Rows are points. Each copy is the shape, with its points in the same order, stretched, turned, moved and blurred by noise. Say if it was mirrored as well.

Shape, 5 rows:
[[-10 -27]
 [-10 -32]
 [ 19  23]
 [ -9  51]
 [ 17  -2]]
Copy 1 (5 x 2):
[[  3 -50]
 [  1 -52]
 [ 10  15]
 [-34  22]
 [ 15  -8]]
Copy 1 is: only turned
Copy 2, 5 rows:
[[ 38 -12]
 [ 43 -12]
 [ 14  30]
 [-32   5]
 [ 32  22]]
Copy 2 is: only turned

Shape, 6 rows:
[[  0  27  17]
 [-13   4 -49]
 [ 26   3 -39]
 [ 16 -30   5]
 [ -7 -28  18]
 [  1  -6  -3]]
Copy 1:
[[  5  32   7]
 [ 31   7 -46]
 [  0  27 -47]
 [-24 -18 -14]
 [-12 -22   9]
 [ -1   0 -11]]
Copy 1 is: mirrored
Copy 2 (6 x 3):
[[-20  16 -21]
 [ 46 -18  -3]
 [ 32 -33 -31]
 [-26 -42   8]
 [-39 -28  27]
 [ -3 -17   0]]
Copy 2 is: mirrored
Copy 3 (6 x 3):
[[ 13  30  13]
 [ 17  23 -60]
 [ 43   0 -51]
 [ 12 -30  -9]
 [-14 -15   1]
 [  8   1 -16]]
Copy 3 is: only turned
Copy 4, 6 rows:
[[ 18   1  32]
 [ 21  21 -47]
 [ 36 -22 -40]
 [-15 -35  -9]
 [-34 -16   5]
 [ -4  -6  -3]]
Copy 4 is: only turned

Shape (11 x 6):
[[ 27  32  -1  11  10 -36]
 [-21  10 -15   0  11 -17]
 [ 14   1  38 -31  32 -23]
 [-17  -3  -4  12 -25  34]
 [-11  16   8  -3   5  17]
 [ 12  11   8  36 -13  -8]
 [-56  30  -1  18  10  -7]
 [-50  -8  13  28 -11 -24]
 [ 10   7 -37  15 -35   1]
 [ -5  -8 -15 -45 -31 -13]
 [ -9  -7  12  -5  22  23]]
Copy 1 (11 x 6):
[[  4  12  36  23   5 -25]
 [-27  24  -7  13  15 -12]
 [ -2  22  41 -28 -30  13]
 [ -7 -25 -45  22  21  13]
 [-10   1  -4   6  19  19]
 [  0 -24   4  43  -2   2]
 [-59  16  -6  25  30  10]
 [-57  -9 -11  32 -20   4]
 [ 11 -20 -36  31  29 -30]
 [ -9 -11 -27 -25  10 -41]
 [ -2  16 -12   4  -1  32]]
Copy 1 is: mirrored
Copy 2 (11 x 6):
[[ 28  -5  10 -32  -5 -38]
 [-10  17 -26 -30  -4 -26]
 [-10 -17   9 -60  18   7]
 [-30  25   5  25 -10  -7]
 [-20  28   7 -18   7  -5]
 [ -5  -2  14   7 -14 -44]
 [-38  49 -30 -44 -14 -43]
 [-57  11 -31 -24 -29 -47]
 [ 14  10  -4  29 -28 -15]
 [ -9  -4 -16 -15 -34  34]
 [-23  17  -4 -13  24   0]]
Copy 2 is: only turned
